Each row of a before or after table is a point. The points were changed in one or more steps. Then noise was added and the rows were shuffled. The steps act on columns, c1 being the first. Name the steps. A step turns or swaps two columns, mirrors them in a line or flattens them onto one, adds a multiple of one to another, or multiplies or shifts one. Angles are multiples of 10 degrees, from the lower column toward the higher: turns from -170 to 170, lines from 10 to 170 but not 90. Use the fewest steps. Two steps may share a column if one is a turn and the other turns, adds or multiplies; they go together, in the order done. Otherwise the lowest column goes first.

Before:
[[ 2.2 -3.9]
 [ 1.5 -4.1]
 [-0.1  1.0]
 [ 2.7  4.9]
 [ 5.8  5.8]
 [ 0.3 -1.2]
 [ 5.1 -6.2]
 [ 4.0  3.2]
 [ 2.4  0.4]
 [-4.6 -9.7]
 [-4.9 -2.9]]
After (11 x 2):
[[-1.6 -2.5]
 [ 2.9  4.9]
 [-1.2 -2.2]
 [-2.5 -4.4]
 [-0.4 -0.7]
 [-1.4 -2.7]
 [ 2.5  4.1]
 [-5.5 -9.2]
 [ 4.0  6.3]
 [ 0.4  0.8]
 [ 0.8  1.3]]
Steps: flatten c1 and c2 onto the line at 60 degrees

Before (8 x 3):
[[-1.4 -2.6 -4.3]
 [ 4.6 -1.2  1.5]
 [ 1.0  3.4  1.3]
 [ 0.0 -1.0 -3.0]
 [-1.3  0.9 -5.0]
 [ 0.7  4.6  1.4]
 [-1.3 -1.3 -0.3]
 [-1.6 -3.0  1.1]]
After, 8 rows:
[[  4.5   0.8   4.3]
 [ -2.6  -1.5 -13.1]
 [  3.5   1.1   4.1]
 [ -1.4  -1.2  -0.9]
 [ -1.0   4.4   4.5]
 [ -0.7   0.0  -9.1]
 [  1.2  -1.1 -14.6]
 [ -3.0  -1.6   3.0]]
Steps: swap c1 and c2; multiply c3 by 3

Before:
[[ 0.6  1.0 -1.8 -7.7]
 [ 1.0 -2.3  4.8 -3.1]
 [ 2.0 -1.7  3.1  2.4]
 [ 2.5  0.2  6.6  1.1]
 [-5.8  2.2 -0.3 -4.5]
 [-1.1  2.7  3.6 -7.6]
 [-2.5 -4.0  5.0 -7.8]
 [ 3.5  4.8  3.8 -5.9]
 [ 5.3  4.6 -2.8 -5.6]
 [ 1.2 -3.6  0.6 -2.1]
 [-6.2 -5.4  3.3  4.9]
 [-4.7 -5.5  3.1  4.9]
 [-5.2  1.7  4.0  0.2]
 [ 2.1  0.4  4.0  4.9]]
After, 14 rows:
[[ 2.7  3.2  2.8  7.3]
 [ 0.8 -1.7  1.3  7.5]
 [-1.1  0.4 -3.4  2.2]
 [ 4.0  4.8 -4.1  7.3]
 [ 5.6  3.3 -5.5 -5.9]
 [-2.5  3.2 -1.7 -1.9]
 [-2.5  3.8  0.7 -4.1]
 [-0.5  5.2 -2.4  3.2]
 [-4.4 -2.8  4.6  6.5]
 [-2.4  3.8  5.0  6.0]
 [-3.0  6.4  0.0 -0.3]
 [ 5.2  3.9  1.9 -1.1]
 [ 3.9  3.2 -5.4 -5.9]
 [ 6.5 -0.4  2.7  3.5]]
Steps: turn c1 and c4 by 170 degrees; swap c2 and c3

Before:
[[ 3.5  0.9 -2.3 -2.5  1.9 -0.3]
 [-0.5 -3.9 -3.9  0.2  2.0 -0.3]
 [-4.6  9.5  1.1 -0.4  6.8  0.4]
 [-0.8  5.5 -3.5  1.7  2.5  1.2]
 [ 3.7 -3.8  0.2 -1.7 -7.7 -3.5]
 [ 8.6 -7.1  1.8 -0.9  5.1 -8.0]
 [ 1.1  6.5 -0.8  4.2  2.7 -3.3]
 [ 0.7 -1.3  1.5  0.7 -7.4 -9.1]
 [ 1.3  1.5  4.4  3.8 -0.7 -1.9]]
After, 9 rows:
[[ -0.8  -1.3   4.0  -0.8   3.9   0.7]
 [ -0.4   5.1   1.4  -4.2   2.0  -7.2]
 [  1.1   0.5   2.1  -8.2   5.9  -5.9]
 [ -2.2 -10.3  -0.5  -0.1  -3.0   6.2]
 [ -1.3  10.4   4.4  -7.8  -0.1   5.7]
 [ -3.5   1.9  -1.0  -1.0  -3.0   1.7]
 [  1.9   3.7  -3.9   0.3  -0.2   2.1]
 [ -4.5  -4.3  -3.8   1.7   1.0   2.5]
 [ -4.5  -3.9  -0.5  -2.0   3.8   4.7]]
Steps: turn c1 and c3 by 20 degrees; turn c1 and c2 by 140 degrees; turn c4 and c6 by -70 degrees; turn c5 and c6 by 110 degrees
